Each row of a before or after table is a point. One or more steps were done to the points. Then noise was added and the rows were shuffled. The steps act on how far a point lies along the listed directions, d1 being the first. Name the steps. A step turns or swaps two directions, mirrors them in a line or flattens them onto one, adds a multiple of one to another, or multiplies one. Angles are multiples of 10 degrees, from the lower direction toward the higher: turns from -170 to 170, lines from 10 to 170 but not 90. Use the fewest steps. Two steps may share a direction if one is a turn and the other turns, adds or multiplies; they go together, in the order done. Otherwise the lowest direction goes first.

Directions:
(1): [ 29  22 -65]
(2): [69 -3 30]
(3): [  6 -72 -21]
Before:
[[-14  72  20]
 [ -1  -7   9]
 [  6 -83  37]
 [-38 -62  30]
 [-38  18  21]
 [  3  63  10]
 [ 23 -76 -12]
 [ -7  32 -10]
 [-17 -16 -57]
 [ -5  43   4]
 [ -2 -43  65]
 [-24 -12   0]
 [-26  -3   4]]
After, 13 rows:
[[  30 -118  -30]
 [ -20  -37  -52]
 [ -25  -17    4]
 [ -44   29   33]
 [ -10   47   -4]
 [  -1  101   21]
 [ -38  -93   27]
 [  12 -120   20]
 [ -18  116   35]
 [   0   -8   10]
 [   4  -53   55]
 [  -8   67   13]
 [ -27   -5    9]]
Steps: add 0.3 times d2 to d1; multiply d3 by 1.6

Directions:
(1): [ 36 -19  92   2  13 -28]
(2): [ -9   2 -17 -68 -12 -78]
(3): [ 58  68 -22  17  44 -22]
(4): [-65  11   8  61  24 -50]
(5): [ 38 -11 -16  49 -77 -32]
Before, 14 rows:
[[  40   33   19    4   26  -40]
 [  30   54  -67   24   27   39]
 [  30   21  -70  -43  -38    7]
 [  30  -26  -29  -73  -47   81]
 [  24    2   45   46   58 -105]
 [  40   10   32   41   31  -10]
 [ 120   31    0   16  -12  -26]
 [  40  -30  -32   82  -39   61]
 [  71   27  -28  -48    9   13]
 [  65  -27   20  -10    4  -23]
 [ -35  -22   29   25   31  -32]
 [ 120    3   29   37   11   55]
 [  19  -13   52  -48    4  -62]
 [  31  -13  -15  -72    4   44]]
After, 14 rows:
[[ 59  54 -97  -8   3  18]
 [ 37 -32  25 -85 -20  68]
 [ 24  18 -36  54   1  -1]
 [-29 -23   2  45  -8 -41]
 [ 41  42  17   4  77  32]
 [ 43 -18 -55  -2 -12  -2]
 [ 15  -4 -32 -17 -66 -66]
 [ 17  17   0 -88  38  18]
 [ 61 -23  23 -57 -10  28]
 [ 91  23 -62  34  -3  80]
 [ 32  40 -26  20  -5 -34]
 [  6  20 -74  77  -3 -88]
 [-16 -11 -41  28  48  95]
 [ 77  25 -11 -47  10  12]]
Steps: turn d1 and d5 by 110 degrees

Directions:
(1): [  42  -24 -100  -14   11  -46    3   11]
(2): [  4  -1 -11 -90  40  62 -35  -7]
(3): [ 52 -26  62 -38  -9 -64 -43  15]
Before (14 x 8):
[[  2  -3 -10 -26   1  15  -3  -4]
 [ -8  11  34  -4  -5  23 -15   0]
 [ -7  -4  -7 -28   7  15  -9  -4]
 [-13  -7   2  37  -8 -10  17   4]
 [  5  -2 -26 -28  12  30 -12  -3]
 [-10  19 -49  16  18  23  14   0]
 [ -9  11   1 -24  24  40   6   2]
 [ -5  -9 -73 -28  14  23  18   3]
 [ 13 -13  71  25 -22 -40 -17  13]
 [-29  27  20  44 -19  11  20  -1]
 [-19  16  15  33 -25   2  16  -5]
 [-31   9 -33  15   2  21  12  -9]
 [ 16 -14 -33 -25  24 -16 -15   5]
 [ 20 -14 -11 -15   1 -26 -13   1]]
After (14 x 8):
[[  12  -18 -121  -28   16    1   23    8]
 [  -6  -10   13    4    3   -1    0    4]
 [  26  -18  -39   -4   -3  -40   -5    3]
 [ -13   -1  -15   -7    1   10    3   -5]
 [   3   -5  106   23  -23  -25  -21   10]
 [ -21   18   10   -2   17   41   17    1]
 [  24  -18  -77   -8   21  -39   -2    9]
 [   5   11  -66   -6   26   17    5    4]
 [ -22    5  -32   -8   10   25    2   -7]
 [   2   -3  -45   -4    5   18    3   -1]
 [ -25   22   66   15  -11   37  -11   -3]
 [ -22   17   45    1  -17   21   -3   -6]
 [  -2    0  -20   -9   -4    8    7   -4]
 [ -31   29   63    7   -9   35   -3   -4]]
Steps: multiply d1 by 2; flatten d2 and d3 onto the line at 120 degrees

Directions:
(1): [ 90  21  32 -65 -28 -11 -20 -16 -39  42 -45]
(2): [ 24  45 -11   6  41  12 -12 -53 -72 -28  84]
(3): [ 30  29 -66   8  60 -56 -46 -32  61   2 -28]
(4): [ 52 -16 -50  81 -19  12  21  18 -52 -40 -55]
Before, 8 rows:
[[   2   12   79 -120  -43  -28  -12   17   45   79  -31]
 [ -22  -25   23  -19  -34    7    0   12  -36   15   13]
 [ -12  -36  -39   56  -31   19   20   33   -9   -8  -51]
 [  52   57   -3  -72   45  -57  -54  -73    0   20  -17]
 [ -33    5    6  -55   16  -50  -31  -10   50   53   10]
 [  26   17   57  -87  -18   11  -31    9   36   78  -57]
 [   7  -29  -20   72  -51    9   55   31  -36  -32  -63]
 [  12  -50  -59   84  -42   -2    8   39  -19  -14  -97]]
After:
[[   4  -13  -84   55   25  -56  -17    6   65  -30 -106]
 [  21   -8  -18  -20  -12  -57  -26   15   38   49  -70]
 [ -57  -34    9    6  -16   21    0   58   90   39  -77]
 [ -34  -33   26   -9  -47   10   10   24  -41    4    8]
 [ -48   15    7  -35   18   18  -11  -30  -12   18   77]
 [ -84   18    0  -26   45   -4  -33  -48   11    4  109]
 [ -50  -45   28  -19  -62  -21   26   80   84   36  -83]
 [ -71   21   32  -15   18   11   25  -34  -18  -18  102]]
Steps: turn d1 and d4 by 140 degrees; turn d2 and d4 by 70 degrees; multiply d3 by 1.3

Directions:
(1): [-21 -11 -10  71  68  55  50  46  45  20 -45  -6]
(2): [-45 -17 -73  21 -41  16  36  50 -80 -40  25  11]
(3): [ 22 -55  24  68 -22  30 -84  -8 -56  25 -36 -17]
Before, 12 rows:
[[ 15 -15   0  -6 -10   0 -27 -11 -17  15   0   8]
 [ 26 -39  31  13 -45 -23 -73 -21 -32  11  -4   0]
 [  7  22  16 -58 -12 -20  -8 -10   7  -5   9  -2]
 [  8   2  14 -52 -67 -32 -37 -34 -53 -16  28  -8]
 [ 11  -1   9 -31 -34 -30 -41 -29 -32 -14  21  -9]
 [ -9 -22 -18   0  -8  14   7  23 -17  -9   3   5]
 [-18 -25 -16  24  10  15  24  31 -25 -27   1 -18]
 [-14  -2 -13  11  21  12  13  15   3  12 -11   2]
 [-11 -14 -24  -4 -22   3  22  16 -27 -16  20  11]
 [-11  35   3 -20  28 -17  36  -1  54 -13  15  -1]
 [-13 -13 -17  20 -24   8 -10  19 -11   9  -2 -10]
 [ 12  -8  17   1 -17  -3 -17  -4 -27   5  16  -4]]
After:
[[  22   14   32  -38   18  -20   12  -23   55   11    7    7]
 [  47    1   84   19   45   -4  -67  -49   72   42  -37  -24]
 [ -15  -12  -44  -10  -26    2   12   18  -47  -12   21   19]
 [  -3    6   14  -16   42   -6   39    8   41  -16    2  -17]
 [  -6    3   -2    5   29    7    9    7   20   18  -14    0]
 [ -11    0  -16  -10  -27   -5   18   17  -43  -17   36    4]
 [   0   13    3  -66  -65  -38  -13  -29  -46  -25   39   -3]
 [ -60  -29 -100    1  -98  -18   41   63 -123  -69   59   28]
 [  -7    2  -17  -35  -44  -31  -17  -12  -48  -30   34   -4]
 [   2    1    2  -28   14   -1   18    6   31   -1    4    6]
 [ -25   10  -30   -7  -16   -4   26   24   10   -3   13   -2]
 [  25   -1   42  -31  -13   -9  -54  -24   -2   14  -12  -12]]
Steps: turn d2 and d3 by -110 degrees; multiply d2 by 2.5

Directions:
(1): [ 11  20  65  -7  25 -24  19  47  21 -23  47 -23  75  21 -67  70   9  67]
(2): [-14  37  63  51  20 -11  53  -2  69  25  23  65 -54 -21 -41 -67 -34   5]
(3): [  58   12   -2  -17 -121  -61   12   -4  -27  -49   32   14    3    3
   -1  -25  -69   14]
Before, 13 rows:
[[-16 -43 -37 -18  35  21 -38 -34 -22  18 -63   9 -38 -23  68 -20  22 -53]
 [ 13 -12 -76 -35 -12  -6 -26  17 -47 -41  -5 -59  67  21  37  63  49 -22]
 [ 20 -19 -31 -39 -15 -11  -1  11 -38 -22  27 -41  43   2  35  44  11   8]
 [  8 -11   7   2 -32 -12  -8  31  -9 -13  19   4  12  13 -21   9 -10  18]
 [  0   1  37   0   3 -16  18  -7  23  10 -12  17 -23 -16 -22 -29 -30   0]
 [-13 -64 -65 -76 -18  20 -71  17 -75 -17 -34 -87  68  -4  56  78  36   5]
 [  3  14   6 -23  61  -2 -11  22  16  -3 -15 -56  81   7 -31  57  43  37]
 [ 12 -15 -60 -51  -3   9 -46   0 -46 -44  10 -35  53  15  35  44  31  -4]
 [ 48  -1  71 -15 -32 -43   2  51   7 -38  46 -45  79  43 -71  91  18  72]
 [-33  -3  15 -17 121  55  -4   8  28  55 -53 -55  28 -10  13  60  70 -10]
 [-14  -7 -15  -2  27 -14 -11 -12  10  -3   7  -4   7  -1  20 -17  16  -7]
 [ -7   7  49  11 -22  -7  18  29  33   9  24  10  32  16 -35  10 -24  32]
 [ 35 -12 -31 -27 -76 -30  -2  11 -31 -39  12 -15  17   6  13 -10 -35 -13]]
After, 13 rows:
[[   8   -8  -82  -25  -26   15  -36  -36  -34  -17  -10   13  -23   -9
    66  -42   -2  -49]
 [  53  -20    2  -50  -70  -58  -21   -2  -47  -56    1   -7   38   -1
    18   28  -32   17]
 [ -40  -20    4   58   56   52   -2  -34   51   74  -52   38 -106  -12
    22  -70   39  -60]
 [ -22  -35  -47  -20   35   38  -28   11  -21    8  -32  -42   16    2
    28   19   39  -38]
 [   8   28  -22   15  -16  -12   16  -36   33   19  -33   35  -52  -35
    16  -94  -32  -32]
 [   7   -8  -98   -4  -41    0  -13  -28  -31  -11  -27    1  -30   -9
    73  -42    9  -76]
 [   0   -2   -8   -8   -8  -32   -6  -12    5  -17   22   -2   15    1
    12  -17   -1    1]
 [  -2   -4   45  -10   30  -10    9   12   20    7   -8  -14   16   -2
   -35   16   -4   18]
 [  57   39   31   -7 -104  -56   46  -26   20   -3    1   31  -44  -31
    12  -74  -89  -14]
 [ -24  -22  -14   16   19   23  -17   17    0   21  -10    8  -19    4
     0   -5   19  -12]
 [ -42    2   30   28   28   31    9   10   48   44   -7   20   -6    3
   -12  -15    1   -5]
 [  -3  -53  -86  -41  -93    4  -47  -38  -60    0  -51   -3  -46  -41
    96  -56  -37  -54]
 [  -3  -20  -58  -11   -2   14    3  -21  -22   15   -6   -8  -29  -17
    67  -22    5  -39]]
Steps: turn d1 and d2 by -120 degrees; turn d2 and d3 by 150 degrees

Directions:
(1): [ -3  -1   3 -25 -12   1 -59 -17 -15  15  87   1  71 -34 -43 -54  16  41
  20  86  79  16  62 -36]
(2): [-27  13 -91 103  16  38  59 -23 -75  33   2  -1   5  23  -1 -19  -6  65
 -56  -2  -3 -44  38 -29]
(3): [-12  38   0  59  -8 -88  13 -44  32 -42  46  94 -71 -11   2  25   4  11
  62 -42  43 -12  50  -4]
(4): [ -7  32 101  45  49   0 -32 -31  39  43 -25  -8 -45 -27  23 -38 -52  -1
 -94  -3  37  26  -6 -68]
(5): [-11  38 -27  40 -25  23  -6 -46   0 -34  44  -1 -55  35  36   1  56 -37
  -3 111 -19  51 -93 -19]
(6): [  -1  -53  -17   48   55  -36  -16   14  -19   27  -27    1  -15  -53
   26 -118   61    4   34  -19   24   29  -44   82]
Before:
[[-12   0 -42   9 -28 -17  31  -4 -22 -23  25  26  34  17 -32  24  -1  18
   25 -12  -7 -28  34   5]
 [ -5  23  -5  26 -19 -15   0 -32   6 -22  21  14 -29  19  -1  37 -16  -5
    3  -7  19  -2  34 -39]
 [ -6  -8 -35  25  -4 -34  30  -3  -5 -12  -8  25 -16  -3   2  18   4   0
   59 -29 -13 -10   0  38]
 [ 18  12  27 -35 -13 -43   2  15  33 -25   5  45  12   0 -25  42 -26   1
   54 -43  14 -16  44   4]
 [ 14 -28 -25 -47 -10 -11 -19  24 -19  -9  17  -4  41   2 -18 -13  25 -14
   51  38   5  19 -22  42]
 [  0  12  -1  -6   3 -13  -9 -14  -3   2  28  16  14 -14 -16   4  -9  19
   26   9  13 -19  53  -7]
 [ -2   4 -22  35  -1 -14   1 -24  -4  -2  26  28  -6   4 -25  -8  -4  28
   -5   0  25 -15  22  -8]
 [-22 -10 -29  36   5  24  -7 -18 -38  24   3  -9  26 -13  -3 -52  18  29
  -13  31   5  13  -6   7]
 [ 13 -11  -2 -21 -15  20 -10  22 -12   7  10 -21  29  -1 -20  19 -28  26
   -2   9  -2 -10  26 -23]
 [  7  -8   5 -56 -22 -20  -2  17  21 -17  27  13  49  -7 -21  27 -19  -3
   43 -10  10 -20  52   3]
 [ -7   5  28  44  22  10  11 -22 -10  -5 -32 -10 -30  15  23 -17   7 -32
  -14   6 -12  21 -58  14]
 [  4  -6 -23  14  -1  21   5   2   5  -9   4   2   0   3  11   8  -1   7
    2  -4   4 -13 -14   2]]
After:
[[  32  -39   75 -118    6   -7  -74   44   30    9   -9  -36   58  -26
   -19  -27   -5  -46   26   40   18   51  -39   30]
 [ -20   17  -87   44  -46  -41   56  -25  -30  -56   52   64    3   34
   -27   48   22   22   62  -13  -10  -37   38   14]
 [ -18   42  -43   97  -22  -69   26  -65    7  -53   46   76  -92   22
    16   40   14    2   50  -28   32   -7   39  -20]
 [   3  -11  -46   20   -3   24   15    5   -9   -9    3    2    8    7
     8    7    7   15    9   -6    0  -21  -10    9]
 [ -15   17  -89   85  -17  -43   41  -44  -28  -24   57   77  -24   17
   -32   11   14   57   34  -19   31  -45   60    2]
 [ -26  -40 -114   32   -4   66   28    9 -104   45    1  -37   97    1
   -30  -57   23   72  -15   27  -13  -29   32   24]
 [  12   26   82  -68  -29  -44  -34  -10   85  -43   35   30  -10   -7
     1   53  -25  -52   39   12   16   21    8  -25]
 [  -5  -19   20   38   36   15   12   -3  -29   18  -46  -24    3   -1
    10  -45    1   -9  -18  -16   -3    6  -31   28]
 [  14  -12  -18  -26  -22   58   -5   27  -26    6   -1  -51   33   20
    -9   23  -16    9  -24   45  -32    2  -19  -24]
 [  -6   35  -12   22   -9  -39    3  -36    7  -22   50   53  -21   -5
   -12   26   -1   17   48    7   19  -20   59  -14]
 [  18   71  116  -20  -24 -112  -29  -38  119  -73   37  110  -88   -7
    -1   82  -36  -47   77  -40   43   22   26  -33]
 [  -9   14  -25   39  -16  -86   31  -25   20  -39   25   81  -44  -11
    -7   45   -3    7   99  -57   16  -21   44   29]]
Steps: add 0.5 times d6 to d1; turn d5 and d6 by 60 degrees; multiply d2 by 3; turn d2 and d4 by -30 degrees; multiply d3 by 3

Directions:
(1): [ 37 -10  23  -1 -32 -10 -55  32 -76  41  59  14  19   7 -37  15  88  22
  -9 -50  52  25 -11  24  20   0 -16 -12   2  17 -77  62]
(2): [ 83 -71  38   7   8  29  -2 -38 -15 -70   8 -27 -42 -11   7  36  22  37
 -64 -16 -21 -19   5 -62 -57  47 -34 -45  -7 -22  29  14]
(3): [ 45  27 -24 -77   5  35 -51 -68 121  20  -6 -30 -26  14  39 -28  52  18
  -5  21  32  -7 -22  14  19   7  -3 -13  -4  24 -53 -11]
(4): [-13 -15 -33 -22  35  48   2  46  -1   5 -13 -12 -20   6 -40  45  33  10
  77  50 -21 -49 -29  52 -33  77 -13   1  71  39  35  55]
(5): [  6  -5 -40 -53  45  15 -41  36 -13   0  21   9 -13 -77 -36  -8 -75 -67
 -93  15  33 -42 -23  -6  16 -26  16 -35  -5  44   4  37]
Before (14 x 32):
[[  71  -33    1  -21   16   38  -28  -40   28  -52   -4  -33  -47  -34
    15   22   -2    5  -60   20   -6  -29  -23  -46  -30   39   -2  -38
     3    5   16    8]
 [ -12   -3    1    8   12  -20   10   -8    7   -2    2   10   16  -11
    -2   -4  -53  -21  -26    8   -1    8    4  -11    2  -15   15   -5
   -30   10    8  -26]
 [  43    9   -3  -50   11   28   -8  -63   82   -9   -3  -29  -32    5
    22  -30   14    6  -22    1    4  -19  -10  -28  -13   11    0  -32
    -3    1   -3  -12]
 [  37  -14  -10  -34    4   14  -39    2  -24   22   46    4   -9   -8
   -12    1   26   -2  -42  -22   37  -23  -12   -7    9   -5  -14  -26
    -5    6  -42   42]
 [   3  -15   -9  -22    3   23  -15   -8   17    1    3   -4  -15    8
     6   -4   -2    4   -2   24   -8  -13   -6    7  -17   42    2  -16
    13    4    4   -1]
 [  33  -20   27  -16    1   15  -15  -38   15  -16    9  -19   -1  -13
    14  -15  -11    1  -64  -26   21    2   -5  -27   -4  -15   -3  -40
   -19    2    2    2]
 [  20   -7   -7  -17    1   15  -19    3    8    3   -6   -9    1    2
    -7   11   20   -8   -6   11   14    2  -20   12    1    4  -14   -6
     3   26  -10   17]
 [  33  -22   11    4  -42   -8  -46   66 -103   52   85   25   36    4
   -44   28   98   12   13  -54   50    7  -11   44   20    0  -33   -3
    18   25  -75   72]
 [ -28    8  -18   -3   15   -5    5   19   -8   10  -26   -8   -7  -12
   -12   -6  -14  -26   -2   25  -10  -13    4   -2   -3    3   10    1
    23    2   24    9]
 [  -6  -13   -9  -15   19   15    1   14   -8    3   -2   -5  -20  -29
   -14  -14  -19  -11    1    3   -3   -8  -18    1    4    8    2  -12
     9   11   -8   31]
 [  -9   15  -28  -19   27   10    5    5   19   12   -1    1    8  -17
    -5    2   -9   -9    5   12    1  -16  -13   20    2    3   -1    6
     7   25    1    7]
 [  37  -36   27    7   14   29  -11  -17  -25  -32    6  -17  -24   -3
    -3   20    7    8  -53  -10  -18  -28    0  -29  -19   44  -20  -23
    -1    2   20   20]
 [ -22    6    1    9    3  -16    1    8   -1   -7   -6   16    7   -4
    28  -18  -33  -25  -32    5   -6    6    5   -8    8  -32   17  -14
   -11  -12    0  -22]
 [  -5   -6   -7   11    8    8   15  -11    1   -7  -22   -3   -4    7
    -9   34    1   -2   20    1  -21   -8  -19   -8  -21   24    1   -9
    14  -10   23   -2]]
After (14 x 32):
[[ 16   0 -16 -29   5  22 -23   4  21  10  -9 -11  -1   6  -8  11  28  -8
    8  20  16  -3 -26  24   3  11 -14  -3  12  34 -13  22]
 [ 39 -23   1 -13 -32  12 -51  65 -84  55  79  16  26  11 -48  38 121  22
   36 -38  46  -8 -22  60  11  27 -39  -4  39  37 -72  85]
 [-16  -1 -22 -27  23  23  -3  18   9  16  -8  -7 -21 -20 -17 -13  -6  -9
   30  18  -2 -14 -26  22   7  19   4  -5  25  23 -12  38]
 [-31   8  20  37 -13 -41  15   7 -26 -11  -3  27  21  -3  34 -27 -51 -28
  -46 -17  -8  27  21 -26  16 -59  21  -7 -33 -33  -1 -41]
 [ -9  18 -36 -29  30  22   3   2  38  18  -7  -6   3  -5  -4   6  12   1
   31  24  -1 -22 -20  34  -2  21  -6   9  21  32  -1  12]
 [ 30  21  -2 -44   4   9  -7 -60  72  -1   3 -17 -18  -4  25 -47 -13 -12
  -44 -11  14  -6  -3 -35   5 -22  12 -27 -23  -4 -12 -24]
 [-28  11 -27 -15  21  10   2  19  10  16 -33 -14 -12  -1 -15   0   7 -17
   26  39 -14 -21  -5  16  -9  23   7   4  41  12  24  18]
 [  1  -9 -24 -42  13  38 -24  -4  36  11  -1  -8 -20   9   1  -2   7   3
   14  39  -4 -25 -17  25 -16  55   2 -15  27  19   1   9]
 [-24   2  14  32  -1 -43  22  -7 -13  -2   5  20  31  -9   3 -14 -68 -26
  -35 -10  -2  27  18 -22  11 -39  20   4 -48  -6   6 -43]
 [ 34   1 -29 -41  23  28 -38 -16  36 -17  -3 -20 -31 -47   4   1 -29 -28
  -52  34  14 -30 -32 -17   2  10  19 -25   6  28   1   9]
 [  4   0  34   6 -15 -22  -6 -26 -13  -4  16   3  26 -24  17 -39 -53 -26
  -90 -48  32  27   9 -37  24 -67  15 -27 -49 -11  -8 -20]
 [  1  -6 -23 -12  23  29   3  -7  20  -4 -25 -11 -16   6 -17  41  14   0
   34  20 -19 -27 -33   8 -26  46  -3 -14  33   9  25  15]
 [ 12 -14   0 -15  26  30 -22   4 -14  -7   6 -10 -17 -15 -17  10  -9 -17
  -44   7  -5 -37 -12  -3   1  33  -6 -18   9  24  12  30]
 [ 14   6 -17 -33  -1   0 -36  10 -24  40  46  14   5  -6 -12 -12  15 -13
  -33 -24  43 -14  -9   5  26 -25  -4 -13  -9   8 -51  33]]
Steps: multiply d2 by 0.7; turn d2 and d5 by 40 degrees; multiply d4 by 2.5; turn d3 and d4 by -20 degrees
